Rows are points. Before rounding, the points of a table are all equally far from one centre. They may lie mostly on one side of it. Where is the centre, to within rounding?

Points:
[[ 25.0   8.7]
 [ 18.1  16.6]
 [ -8.0 -14.2]
 [ 26.5  -4.9]
 [ 16.2 -18.2]
 [ 16.3 -18.1]
 [ 26.0   6.1]
 [ -5.4 -16.5]]
Centre: [ 6.7 -0.2]

Points:
[[  9.3 -11.1  12.4 -19.5]
 [ -0.6  15.0  12.2 -27.9]
 [-22.0   0.4 -14.6  11.6]
 [-23.0  21.4  12.6 -17.6]
 [-22.5 -16.9  11.2 -16.0]
 [ -7.3  -7.2 -13.2 -25.4]
 [-20.3  20.2  -7.0 -20.9]
 [-12.3   6.7 -13.5 -27.0]
 [ -9.0  21.8  21.4 -16.2]]
Centre: [-8.1  3.2  3.3 -5.0]

Points (13 x 8):
[[  7.8   1.9 -22.9  10.9  14.8   3.0 -13.6  -4.5]
 [ 27.7  -5.3 -23.3  14.5  13.9   2.3  -9.6 -14.3]
 [ 30.5  24.9  -3.2  11.7  26.7  -2.7   5.7 -23.4]
 [ 26.8  12.2  11.9   0.9   7.1  15.0  12.6 -20.3]
 [ 25.5   0.1   4.1  12.6  26.4  -8.4 -14.7 -21.5]
 [ 30.4   5.6   9.2   0.7   6.8  25.9  -0.9  -7.9]
 [ 33.7  12.6   9.3  16.3   5.5  -7.5 -32.9  -0.4]
 [ 21.9  18.8  -8.5   2.2 -12.3   5.0  -2.5 -18.1]
 [ 45.1   1.2  -3.8  21.5  22.6  16.0   4.4 -11.8]
 [ 20.0  -0.1   7.5   5.9   8.3   2.6 -21.9 -17.8]
 [ 18.0  17.2  -9.7  19.0   9.6  15.2 -17.2 -13.2]
 [ 16.6  -3.0   1.9  22.6  33.1   7.0   2.7 -15.0]
 [  6.5  16.5   7.5  21.9  17.0 -13.2   4.9 -23.8]]
Centre: [25.7  9.1  1.6 14.8  8.1 -6.1  3.7  6.0]

Points (16 x 11):
[[ -0.3  24.0  -2.6  -2.7   6.2  23.5   5.5  -0.3   3.8  33.3  10.0]
 [  8.9  29.4   6.2   4.4 -14.2  18.4   3.3  10.8  -4.1  16.6  21.2]
 [  1.0  30.2   7.5  12.2  13.9  12.9   6.9   9.9  -4.8  32.1  16.0]
 [ -8.9  33.7   6.3   9.2  25.4  10.4   2.1  16.1   0.9  26.2   7.7]
 [  5.6  21.5   4.4   6.0   1.6  28.1  -7.3  21.7  19.8  24.4   2.5]
 [  2.5  15.5   9.8  19.3  12.6  14.2  -1.6   3.0   4.5  39.1 -16.0]
 [  4.5  40.8   7.9  13.1  17.7  17.6  -4.0   0.6  29.1   4.9   4.6]
 [  9.0  29.8   9.9  -3.8  15.4   3.9  15.1  27.2  17.0  26.1   6.1]
 [  1.6  36.3  -7.6  11.5  19.0  25.1   5.5   8.0   5.0  29.6   1.7]
 [  4.5  12.5   3.4  24.3  27.3  18.4 -17.4  18.1   9.2  17.5   5.1]
 [ -4.7  14.4   4.8  17.1  13.3   8.9   1.6  -1.4  -1.4  39.8   3.7]
 [  5.8  33.8   9.1   1.1  28.6  15.5  -0.1  12.2   2.9  20.3  16.2]
 [  2.4  15.2   7.8  18.3   8.6  30.5  -4.3  14.7  -2.1  26.7   3.6]
 [ -4.6  27.0  10.4   0.4  22.2  -4.1  -1.1   6.4  -3.4  35.4   4.7]
 [ 20.9   2.7  -4.4  -1.5  28.3  23.8 -15.0  15.6  14.5   9.7   0.9]
 [ -4.2  29.1  -5.6   3.2  23.3  13.3 -11.9  22.9  -3.8  28.0 -12.4]]
Centre: [10.9 17.4 -3.2  7.5  6.8  0.3  1.8  6.1  3.6  3.8 -5.6]
